Rows are points. To make a cloud, some directions were put in groups of two or more. Within a group, all points are equally far from the middle, so they leave a hole (a ring in 2 directions, a hollow ball in 3). The other directions are filled evenly. Then the cloud was stretched, turned, moved and blurred a little. Count the holes, and give their numbers of directions, smallest first.

Cloud (15 x 2):
[[-0.5 -3.4]
 [ 2.8 -0.2]
 [ 1.7  3.6]
 [ 0.9  4.4]
 [-4.1  0.0]
 [-2.3  4.7]
 [-3.7  3.4]
 [-4.2  2.2]
 [-1.2  5.0]
 [-1.4  5.0]
 [ 1.8 -2.2]
 [ 1.0  4.3]
 [-2.3 -2.8]
 [ 2.7  1.1]
 [-3.5 -1.6]]
Holes: 1 (2)

Cloud (14 x 2):
[[-2.3 -0.9]
 [-4.5  5.2]
 [-5.8 -2.5]
 [ 3.4  2.9]
 [-0.8  5.0]
 [-5.4 -2.0]
 [-0.5  3.3]
 [ 3.6  2.6]
 [ 0.1 -2.6]
 [-1.8  0.5]
 [ 0.3  0.3]
 [-2.4 -3.0]
 [ 3.6  2.6]
 [ 0.4  0.7]]
Holes: 0

Cloud (21 x 3):
[[-2.6 -3.3  1.3]
 [-3.0 -2.6  2.2]
 [-2.1  3.1 -1.5]
 [ 3.8 -3.1 -0.8]
 [-1.5 -4.5  3.1]
 [ 3.9  1.6 -1.0]
 [ 4.5 -3.6  4.9]
 [-2.5  1.8  2.2]
 [ 1.3  2.8  6.8]
 [-0.4 -4.5 -3.3]
 [ 1.1 -4.6 -1.8]
 [-3.5 -1.4  0.7]
 [-3.7  1.0 -2.4]
 [ 0.4 -5.3  3.0]
 [-1.3 -4.2 -2.8]
 [ 1.7 -5.0  1.3]
 [ 4.6  0.2  1.6]
 [-3.2 -0.9  3.2]
 [ 3.5  2.2  4.7]
 [-2.5  1.8  2.2]
 [ 1.7  3.3  1.7]]
Holes: 1 (2)

Cloud (19 x 3):
[[ 0.1 -4.8  3.8]
 [ 3.8 -1.9 -2.2]
 [-1.4 -3.2  1.9]
 [ 1.8 -1.2 -3.7]
 [ 3.3 -6.4 -1.1]
 [ 2.8  1.8 -0.8]
 [ 1.2  1.4  3.8]
 [ 1.8 -4.6 -1.4]
 [ 0.7 -0.6  4.3]
 [-2.4  3.6 -0.7]
 [-1.9  3.9 -0.2]
 [ 2.0 -6.0  0.7]
 [-1.0  1.9  3.9]
 [ 3.6 -7.1  1.3]
 [ 1.5 -2.8 -3.4]
 [ 0.2  0.6  6.6]
 [ 1.5 -0.8 -3.4]
 [-2.0 -2.2  3.8]
 [ 2.9 -1.0 -2.8]]
Holes: 0

Cloud (26 x 4):
[[ 3.0 -5.0  0.0 -0.4]
 [-2.2  0.0  4.7 -2.3]
 [-0.9 -4.8 -0.5 -0.9]
 [ 3.6 -1.6  4.3  2.6]
 [ 2.3 -2.5 -1.4 -4.2]
 [ 0.8 -3.1  1.8  3.7]
 [-1.7  3.2  2.0 -2.4]
 [-0.1  3.3 -1.6  2.5]
 [ 3.7  0.6  3.4 -4.2]
 [-0.2 -2.8 -2.9  1.7]
 [ 3.9  2.0 -0.7 -3.8]
 [ 6.2  1.7  2.2  0.2]
 [ 3.8 -0.6  4.2 -3.5]
 [-2.9  1.0 -0.4  1.5]
 [ 2.6  0.0  6.4  0.1]
 [ 4.7 -0.8  4.1 -2.6]
 [ 0.4  2.7  4.3 -3.4]
 [ 4.7  1.0  0.0 -3.8]
 [ 3.2 -0.6  3.3  3.9]
 [ 1.5  0.1  6.1  1.9]
 [ 3.3 -0.7  5.7  1.3]
 [ 0.1  0.6 -2.7  3.2]
 [ 3.8 -3.6  3.1 -2.3]
 [ 4.7  4.3  2.1 -0.5]
 [ 2.6  4.7  3.1 -1.7]
 [ 4.9 -0.8  3.8 -2.5]]
Holes: 1 (4)

Cloud (28 x 4):
[[ 1.9  0.8  0.2 -5.0]
 [-0.4  5.4  1.6  1.6]
 [ 4.9 -0.3  1.4  1.9]
 [ 0.7  3.9  0.5 -4.4]
 [ 1.6  6.2  0.9 -0.9]
 [ 3.9  3.7 -1.1  3.9]
 [ 0.4  0.6 -2.1 -5.1]
 [-1.6  5.1  1.3 -0.3]
 [-2.2 -1.0 -2.7 -3.5]
 [ 2.9  4.1 -0.9  4.2]
 [ 1.0 -2.6 -0.7 -3.7]
 [-2.2  3.9 -1.8 -3.0]
 [ 1.3  0.4  2.0  5.1]
 [-1.2  4.0 -4.5 -1.0]
 [ 1.7  4.6 -4.7 -0.2]
 [ 4.0  5.0 -1.4  2.2]
 [-2.4  4.1  0.3 -2.2]
 [ 2.1  5.1 -1.6  3.5]
 [-3.4 -0.3 -1.8 -2.7]
 [ 4.0  3.6  2.1  2.9]
 [ 1.7  2.5 -4.8 -3.0]
 [ 0.9  6.3 -0.7 -1.5]
 [ 5.4  3.0 -0.7  1.7]
 [ 3.1  4.3  2.8 -1.2]
 [-0.9  3.8 -0.9  4.0]
 [ 4.3 -1.0  2.4  0.6]
 [ 0.6  2.2 -0.4 -5.2]
 [ 1.5  1.6 -5.2  2.9]]
Holes: 1 (4)

Cloud (54 x 6):
[[ 2.4  5.1  0.6  0.2  2.0 -4.1]
 [ 3.1  5.3  0.8 -1.3  2.8  1.7]
 [ 2.3 -5.3  1.5  1.1 -6.3  1.7]
 [ 5.1  0.2  5.1 -0.6  1.3  1.0]
 [ 0.7  5.1  2.3 -3.1 -5.8  1.3]
 [ 4.4  0.0 -0.5  0.9 -0.1 -6.4]
 [-2.5 -3.7  1.2  3.4  2.5 -2.6]
 [ 0.9 -0.4  2.6 -6.8 -2.5 -0.3]
 [ 2.5  0.5  0.2  5.0 -3.6 -0.1]
 [ 0.5  5.9  2.6 -2.0  1.9  2.9]
 [-2.7 -2.3 -2.8 -2.1 -3.9  3.7]
 [-0.2  3.8  1.3 -0.6 -2.4  3.8]
 [-3.1  0.3 -3.7 -0.3 -0.6  0.0]
 [ 3.0 -0.6  2.1 -7.4 -2.9 -0.5]
 [-2.1  0.8  1.0 -3.6  0.0 -0.2]
 [-2.2 -0.7  2.1 -2.3 -3.4  3.8]
 [-0.1  4.2 -3.1 -2.4  0.6  0.6]
 [ 1.2 -4.2 -1.4 -0.5  3.4  3.0]
 [-3.1  0.9  0.7  5.8  0.5  0.0]
 [-1.8  4.4  3.0 -0.2 -2.5 -4.4]
 [ 3.3 -2.6  0.4 -1.6 -2.4 -4.3]
 [-3.2  1.4  1.6  0.4  2.2 -3.9]
 [ 0.9  4.4  0.1  0.7  1.0 -0.7]
 [ 4.0 -3.2 -0.4  3.5 -4.9 -0.7]
 [ 3.7  0.6 -0.9  2.1 -4.6 -1.6]
 [ 5.7  2.9  3.9 -1.9 -2.1  2.4]
 [-3.0 -1.2  4.0  1.5 -2.2  1.1]
 [-0.4 -4.7  0.3 -1.6 -5.7  4.2]
 [ 2.6 -3.4 -2.9 -3.2 -1.4 -1.9]
 [-0.9 -3.9 -1.5 -1.7 -1.8 -0.6]
 [ 3.6 -1.4  3.5 -1.1  0.0 -2.7]
 [ 4.5 -2.0  1.8 -2.5 -2.8  1.4]
 [ 2.2  1.7  0.4  3.9 -1.5  2.2]
 [-2.5 -1.3  3.7 -0.8 -5.3 -2.7]
 [-2.5  2.8  1.3 -3.5 -4.5 -6.5]
 [-2.2  0.7  0.8 -2.5 -0.1  3.2]
 [ 3.3 -3.8 -0.3  5.7  1.0 -0.7]
 [ 2.1  0.5  4.6 -7.6 -1.9 -0.5]
 [ 3.3  0.4 -2.4  1.6 -4.7  3.2]
 [-3.1 -2.6 -2.4 -1.1 -5.5 -1.0]
 [ 1.6  3.4  1.5  3.4  2.2  0.6]
 [ 4.6 -0.2  6.7  2.6 -5.3 -3.3]
 [-3.0 -0.7 -0.4 -1.5 -6.5 -1.8]
 [ 3.5 -2.1  3.2 -2.7 -5.1 -2.5]
 [ 4.9 -0.8  3.5  1.9 -1.5  1.9]
 [ 3.5 -1.2  3.7 -2.5  0.9 -0.5]
 [-1.7 -0.5 -1.0 -5.2 -3.6  2.6]
 [ 4.2 -2.6 -2.9 -0.9 -0.2 -1.8]
 [-1.6  2.7  4.3 -0.8 -5.6  5.5]
 [ 2.6  4.5  3.6 -0.9 -4.7  3.7]
 [-1.8  2.2 -0.4 -5.2  1.8  2.2]
 [ 4.4 -2.7  0.4  2.3  2.9  4.6]
 [ 3.0 -4.3  0.2 -1.6 -4.8  3.4]
 [ 1.6 -1.6  4.1 -3.3 -5.1 -6.0]]
Holes: 1 (2)

Cloud (50 x 6):
[[-3.2  1.6  6.2  2.9  1.4  5.2]
 [ 1.0  2.5  1.6 -1.4  1.1  4.0]
 [ 6.6  1.3 -4.7  3.8 -1.3  3.3]
 [-3.7 -1.8 -3.0  1.5  0.0 -0.7]
 [-0.2 -2.9 -2.1  1.2 -0.1 -2.9]
 [ 5.2 -2.2  0.6  1.0  4.9 -2.1]
 [-5.7 -3.8 -0.2 -2.5 -2.3  3.9]
 [-2.1  3.3  1.8  1.6 -3.8  0.8]
 [ 2.9 -3.0 -3.5 -2.6 -4.1  0.3]
 [-3.4  2.8  7.1  1.7  0.8  3.9]
 [-0.9 -3.8 -2.8 -3.3  1.1  1.9]
 [-3.5  2.5  2.1  0.7 -3.0 -0.3]
 [ 2.8 -2.1  0.9 -4.8 -4.2 -0.2]
 [ 0.6  3.2 -0.8  3.2 -3.4 -1.7]
 [-1.9  0.9  0.2  4.1  3.6 -5.4]
 [ 3.4  4.9  0.5 -2.3 -3.0  1.7]
 [ 0.8 -3.4 -1.4 -1.1  0.8 -1.9]
 [ 2.1 -2.6 -0.5  1.0 -4.4 -2.8]
 [ 2.8  4.0 -0.2 -3.5 -1.5  3.5]
 [ 1.7 -1.6 -5.6  0.9 -3.7 -2.4]
 [ 2.8 -0.5  2.8 -2.6  0.0  3.0]
 [ 4.1 -0.2  0.3 -3.4 -1.9  3.7]
 [ 5.8  1.1 -4.6  2.7  1.1  2.8]
 [ 2.7 -2.6  1.5 -3.0  3.5 -3.9]
 [ 0.4  0.9  2.9 -1.1  3.5  3.7]
 [ 2.3  1.9 -1.3  5.1  1.6 -7.4]
 [-2.3 -2.3  3.1  0.4 -4.8 -1.2]
 [ 2.8  1.0 -2.2 -2.2  4.6  3.1]
 [ 1.2 -1.2  5.0 -1.0  0.4  3.1]
 [ 4.4 -1.5  3.4 -1.6 -4.8  2.2]
 [ 0.4 -3.3 -4.1  3.6 -3.9 -1.0]
 [-1.8  2.2  3.4  0.4 -2.0 -4.3]
 [ 6.3  1.4 -3.7 -3.0 -2.7  4.2]
 [-4.0 -3.6 -2.4  4.0 -1.7  0.9]
 [-0.7  2.2 -2.4  4.5 -0.6 -1.1]
 [-3.1  3.7  1.0 -0.4  4.7 -1.2]
 [ 4.2 -1.9  2.6  1.9 -2.3  2.4]
 [ 0.0  2.1 -0.2 -0.4 -4.5 -3.2]
 [ 1.9 -3.0 -4.6 -4.3 -1.9  1.2]
 [ 4.8  2.0 -3.3  3.4  4.2  0.6]
 [-5.3 -2.5  4.1 -5.7 -1.2  1.1]
 [-3.0 -0.1  0.1  4.1 -1.2 -2.1]
 [-3.0  1.7 -0.6  1.7 -4.1  0.6]
 [ 3.8  3.0  1.7 -2.2 -2.3  3.3]
 [-3.4 -2.6 -2.5  0.3 -4.4  1.8]
 [ 2.1 -3.1 -3.9 -4.2  1.7  0.7]
 [-1.6 -5.6 -2.3  2.5  2.6  3.8]
 [ 5.2  0.2  1.5  0.2  3.1  0.0]
 [ 8.0 -0.7 -4.5 -1.9  1.6 -0.2]
 [ 7.0  0.5 -4.3  4.8 -0.3  2.5]]
Holes: 1 (2)

Cloud (77 x 8):
[[-2.3 -0.2  1.5  0.2  0.7 -7.0 -2.1  3.6]
 [ 2.5 -1.1 -3.1  1.7 -2.2 -2.3 -3.8  3.9]
 [-0.9  2.5 -4.2  4.0  1.6 -5.8  2.4 -1.2]
 [-0.8  0.6  1.0 -5.1 -2.5 -0.9 -3.7  3.6]
 [-2.2 -2.7  3.7  0.3 -6.1  2.0  0.0  2.8]
 [-1.1 -1.9 -5.3 -3.8 -3.0  0.3  3.7 -1.5]
 [ 3.4 -1.9  3.0 -6.2 -2.3 -2.5  0.6 -0.7]
 [ 0.9 -2.8  2.4 -4.5 -1.9  1.3  5.2  1.2]
 [ 1.5 -4.8 -1.4  2.8  0.8  5.3 -1.8 -2.8]
 [ 2.4  2.9  2.0 -2.0  2.1 -2.9  4.9  2.8]
 [-5.3  1.3  1.6  0.8 -2.7  4.4 -1.9 -1.5]
 [ 2.9  1.9 -3.9  0.9  1.4 -6.1  2.9 -3.7]
 [ 7.2 -1.6 -1.6  1.4 -1.2  3.0 -1.8  0.2]
 [ 2.3 -1.1 -0.4 -3.6  1.3 -4.5  0.1 -5.6]
 [ 3.7  1.1  3.6 -3.1 -3.2 -2.6  5.1 -0.4]
 [ 1.5 -5.7 -1.3  1.4 -4.7  0.0 -1.7 -3.2]
 [-7.0 -0.6  2.6  0.0 -2.5 -2.8 -0.1 -0.7]
 [-0.7 -0.9 -6.1  0.0  4.5  1.3 -0.8  1.7]
 [ 3.2  0.9 -0.3 -5.1 -0.4 -4.8  3.1 -4.0]
 [-5.3 -3.8  3.0 -3.0  2.5 -0.3  1.7  0.0]
 [ 0.2  1.5 -7.4  1.5 -0.2 -1.6  4.2  0.0]
 [ 1.5  0.4 -2.3  1.5  5.1 -3.1 -1.1 -3.9]
 [-0.4 -3.9 -5.6  0.3  0.1  1.8  0.3  3.5]
 [ 2.5 -2.5 -5.0  1.6 -2.5  3.1  5.7 -2.0]
 [ 1.1 -0.8 -0.1  2.4  0.2  0.1  1.0 -8.4]
 [ 0.1  1.8  5.0  1.3  3.9 -2.1  3.2 -1.6]
 [-6.1  3.4  1.2  3.2  0.2 -1.1  2.5  0.5]
 [-2.1 -0.9 -6.6 -0.2  2.8  3.1  3.8 -2.8]
 [-0.9  5.9  1.9  0.7  2.1 -0.9  3.2  0.9]
 [-0.5 -4.3 -4.7  1.5 -3.7 -2.1  2.5  0.3]
 [ 2.7 -2.0 -0.1  2.6  1.8 -2.2 -3.8 -4.0]
 [ 3.6 -1.6  4.1 -5.0 -3.7 -2.2  0.7  0.3]
 [-0.1 -5.7 -1.4  1.5 -1.0  3.4 -3.3 -3.4]
 [ 1.5 -2.2 -0.6  3.3  1.6 -4.2  2.4 -6.1]
 [ 0.9 -5.7 -0.8  2.8 -0.1  3.4 -3.2 -2.6]
 [-3.5  0.6  3.0  2.4 -0.5  4.1  4.5 -0.7]
 [-1.2  1.4 -6.3  0.7 -2.3  1.0  5.7 -3.5]
 [ 0.7  2.0 -4.3  2.1  5.2  1.2 -1.6 -2.0]
 [-2.8 -1.2  0.0 -3.9  0.4  3.7  5.0  1.5]
 [ 1.0  1.7  0.1 -2.1  2.1 -3.1  2.8  5.6]
 [ 1.9 -4.1 -1.7  2.8 -0.7  6.2 -1.5 -2.9]
 [ 3.9 -1.4 -3.4 -3.4  2.2 -0.5 -3.6 -0.2]
 [-1.8  1.6 -1.2  6.4 -2.8  1.1 -0.7  3.6]
 [-4.0 -1.8 -3.3  5.5 -2.2 -1.5 -1.5 -3.0]
 [-2.5 -1.6 -0.1  1.3 -0.5 -5.4 -3.4  4.6]
 [ 0.9  3.9 -4.1  5.1  2.5 -0.1  0.6 -2.3]
 [ 3.6  0.0 -4.2  0.0  4.6  1.2 -1.2  1.3]
 [ 3.1  1.8  5.2  1.7 -3.7 -2.2  2.4  0.7]
 [-5.2 -1.6 -2.1  2.7  3.6 -4.3 -1.5  1.2]
 [ 0.5  2.4 -2.8  4.4  1.8  2.7  0.3  4.1]
 [ 6.6  0.6 -3.8  0.5 -2.2 -0.4  0.0  1.2]
 [-2.4  4.2 -0.4  0.1 -5.3  1.3 -0.3 -0.5]
 [ 1.5  2.4  6.3  1.6 -1.2  1.0 -1.9 -0.2]
 [-1.6  0.2  2.0  3.4 -1.4 -3.2 -5.2  4.1]
 [-0.2 -5.6 -2.0  2.6  2.5  4.6 -0.9 -0.6]
 [ 0.3 -1.3 -5.1  0.0 -1.8  0.6  7.1 -4.6]
 [-5.3  0.7  2.8  2.3 -1.5  4.7 -0.4  0.5]
 [-4.0  4.0  0.6  4.5  1.4 -2.6  1.8  1.4]
 [-4.5 -2.0  0.6  5.0 -0.7  1.8 -4.3  3.4]
 [-2.4  0.7  0.0 -1.6 -2.7  3.0  6.0  1.6]
 [ 1.5  0.9  6.5  1.5 -2.1  2.7 -0.3 -1.2]
 [ 2.3  2.3  4.0  1.8 -1.0 -4.6  5.1  0.3]
 [ 3.8 -3.7  4.1  0.3 -2.9 -3.2  0.4  3.5]
 [-1.9 -0.8 -0.8 -1.1  1.7  1.3  4.4 -7.6]
 [ 3.7  0.6 -0.5  5.9  0.7 -0.5  2.5 -5.0]
 [ 1.8  2.3 -4.8  4.1 -0.9  0.4  2.2  3.1]
 [-2.4  2.0  0.7 -0.4 -5.4  2.2  1.0  3.5]
 [-2.4  2.2  0.3  0.1 -2.6 -4.7  2.6  4.3]
 [ 6.3  2.4 -3.5 -0.3 -3.5 -0.7  1.4 -1.6]
 [ 1.2  2.3  0.4 -1.0  1.5  1.5 -4.4 -4.3]
 [-1.2  0.3  2.3 -0.2 -2.3  1.1  7.7 -0.7]
 [-5.0  0.4 -3.4 -4.0  1.9 -1.9  0.4 -3.3]
 [-1.8  1.3 -0.9 -5.1  1.3  4.0 -2.2  2.9]
 [-1.2 -1.1  2.1 -1.5  0.3  6.9  1.1 -3.3]
 [ 2.5 -4.0 -2.1  0.0  4.6 -1.0  2.8 -3.9]
 [-2.8 -3.3 -3.4  3.0  0.5  1.8 -5.5  1.6]
 [ 1.8  0.3  1.5  5.4  2.0 -4.4  1.7 -2.9]]
Holes: 3 (2, 2, 4)

Cloud (78 x 8):
[[-3.0  3.9 -2.4  1.4 -5.6  0.2 -1.2 -2.7]
 [ 1.7  3.9  4.3  2.2 -0.9 -0.7  1.3  0.7]
 [ 2.2 -2.8 -0.2  2.8  1.0 -2.0  4.4 -1.9]
 [-2.6 -1.0  4.7  3.5  0.3  1.3 -2.6  3.4]
 [-1.8  0.9 -5.8 -2.3 -0.4  2.5  0.2 -1.9]
 [ 4.2  4.6 -4.4  2.3 -3.8  0.1 -2.1  1.0]
 [-1.3  0.3  4.9 -3.8 -2.5 -0.9  2.8  3.3]
 [ 1.0 -2.5 -3.9  1.1  2.9  0.1  1.2 -2.6]
 [ 0.4  0.6 -4.0 -2.4 -1.4 -1.4 -1.0  3.8]
 [-0.6  1.3 -5.0  1.3 -2.3  5.1 -3.7  4.5]
 [ 1.9 -0.3 -1.3  3.8 -4.3  5.4 -6.1  1.3]
 [ 2.5  4.2 -1.9 -1.5 -2.6 -3.1  1.7 -2.9]
 [-5.4 -2.4 -2.7  3.3 -1.0  2.6  0.2  1.6]
 [-2.8 -1.6 -0.6  4.9 -2.4  4.1 -8.8  3.4]
 [-2.3 -2.0 -1.8 -1.2 -1.0  1.3 -0.9 -6.8]
 [ 2.0 -0.7  0.7 -0.4 -4.0  5.0 -3.2  1.3]
 [-4.5 -2.4 -2.4  2.0  0.5  2.9  2.0  0.8]
 [-3.5 -1.8 -3.6  1.5 -2.7 -3.8  3.8 -2.0]
 [-3.1 -1.4 -4.8  0.8 -3.5 -0.4 -3.3 -5.5]
 [-0.3  3.2  0.3  3.1  2.1  0.8  0.4  5.9]
 [-2.9  2.6 -4.1  1.4  1.2  1.9 -5.7  5.2]
 [-3.4  1.2 -1.1 -2.6 -3.6 -1.8  0.4 -4.9]
 [ 1.8 -3.5  3.0 -1.5 -3.6 -1.2 -1.0 -0.6]
 [ 1.7 -0.8  1.3  3.2 -2.8 -1.3  6.7 -0.9]
 [ 2.9 -0.3  3.7 -0.3 -2.3  2.9 -1.3  2.2]
 [-1.6 -2.7  0.0  0.4 -3.9  2.3  0.0  6.2]
 [-1.9  3.0 -5.1  2.9  0.6  4.2 -9.2  2.9]
 [ 1.7 -0.6  4.3  0.2 -2.0 -3.2  5.1 -3.3]
 [-1.2  0.7 -5.7  4.7  0.9  4.7 -1.1  0.0]
 [-0.9  2.3  0.7  2.4 -3.0  2.7 -9.0  3.4]
 [ 4.5  5.7 -1.9  1.3 -1.9 -0.4  2.0 -0.3]
 [-0.4  3.8 -2.0 -0.9 -2.0 -3.1  3.2 -5.6]
 [-0.5 -2.3 -0.5  2.0  3.5 -0.3  3.9 -1.4]
 [-3.7 -0.7  1.5  4.5 -2.2 -1.4  2.9 -3.0]
 [-4.0  1.7 -0.7  5.9  0.4 -1.2 -2.0  2.2]
 [ 3.1  1.5  0.3  2.3  2.1  1.4 -3.9 -1.3]
 [-3.3  1.8 -5.5  5.9 -3.2  1.0 -4.4 -2.0]
 [ 1.1  1.2 -5.4  5.7  0.1  0.4 -5.1 -3.7]
 [ 1.4  3.4  1.4  2.3  1.9 -1.1  4.8 -3.2]
 [-2.2 -2.9 -6.4 -1.0 -2.9  1.2 -1.9 -0.7]
 [-2.3  4.2  0.1  3.7  1.9 -0.9  3.7 -1.0]
 [ 1.7  4.5 -0.2 -0.4 -2.0 -2.1 -2.5  3.4]
 [-2.4 -2.6  0.1  0.6  2.1  3.4  0.0  3.9]
 [-3.0 -2.2  1.5  1.7 -4.7 -0.5  3.1 -5.1]
 [-1.5 -1.3 -2.4 -3.0 -0.5  3.9  1.4  0.4]
 [ 4.3  3.8 -1.8 -0.9 -2.2 -1.3  4.1  0.7]
 [-2.3 -4.7 -1.8 -0.7 -2.2 -1.0 -1.6 -5.1]
 [-2.8  1.2  3.3  2.4 -3.4  1.4  0.6  6.2]
 [-3.6 -0.5 -0.4  4.7 -5.3  2.5 -3.6 -2.3]
 [-4.9  1.4 -6.3  2.1 -2.2  3.1 -6.4  1.0]
 [ 0.3 -2.7 -2.0 -1.7 -4.1 -1.5  3.7  2.7]
 [-4.7  1.0 -1.0  3.0 -5.6 -0.1  1.7  1.2]
 [-5.8 -0.5  1.7 -2.5 -0.2 -1.4  3.9 -3.0]
 [-2.4  0.5 -1.6 -1.1 -3.5 -2.6  7.9 -1.2]
 [ 1.9 -1.7 -3.0  2.4  2.8  2.6 -4.6  2.2]
 [-0.2 -4.6 -0.6  0.0 -2.3 -1.9  2.1 -5.5]
 [-6.3 -3.1 -3.3  1.9 -2.9  1.3 -4.9 -1.7]
 [-5.0  2.9  0.2 -0.5 -4.6  1.3 -0.2  3.0]
 [-1.7 -5.6 -1.3 -2.4 -1.1  0.6  1.4  1.0]
 [ 0.1 -0.2 -1.0  7.1 -2.9  0.2 -4.4 -0.4]
 [-4.4  2.1  1.3 -1.4 -1.2  1.0 -1.2  5.8]
 [ 0.3 -2.9 -3.8  2.3 -5.0  1.1  2.5 -2.4]
 [-4.2 -2.5 -0.3  4.2 -5.2  3.1 -1.9  0.1]
 [-0.6 -2.9 -4.3 -1.5 -3.1  3.8  0.0 -2.2]
 [-3.2 -2.6  0.0 -1.3 -3.7  3.3 -7.1  0.4]
 [-0.2 -2.8 -1.9 -1.7 -3.3 -0.1  1.1  4.8]
 [-1.1 -2.5  2.6 -0.9 -5.2 -0.3 -4.8  2.5]
 [-3.5  1.3 -3.3  3.0 -5.7  1.6 -1.8  3.7]
 [-2.1 -2.3  1.5 -2.2  0.8 -1.8  6.9 -4.4]
 [ 1.2 -0.2 -3.6  3.2 -2.7  0.7  5.5 -1.9]
 [-3.3 -3.5  2.1 -1.9 -2.9 -3.5  2.0 -4.4]
 [-3.9  2.3  3.3 -0.9 -2.7  2.4 -3.3  3.7]
 [ 3.2 -1.7  1.0  0.9 -2.3 -1.1  5.3 -4.3]
 [-5.1  0.2 -5.2  1.0 -3.8 -0.5  0.8 -0.3]
 [ 1.9  0.0 -3.4  5.6  2.3  3.5 -1.8 -1.2]
 [-0.7  3.7  0.3  2.3 -1.2 -1.0  1.9 -6.0]
 [-0.6 -0.8 -6.9 -0.4 -0.3  1.9 -0.4 -4.7]
 [ 2.1  3.3  0.9  0.6 -4.0  2.0  2.9 -3.3]]
Holes: 2 (4, 4)
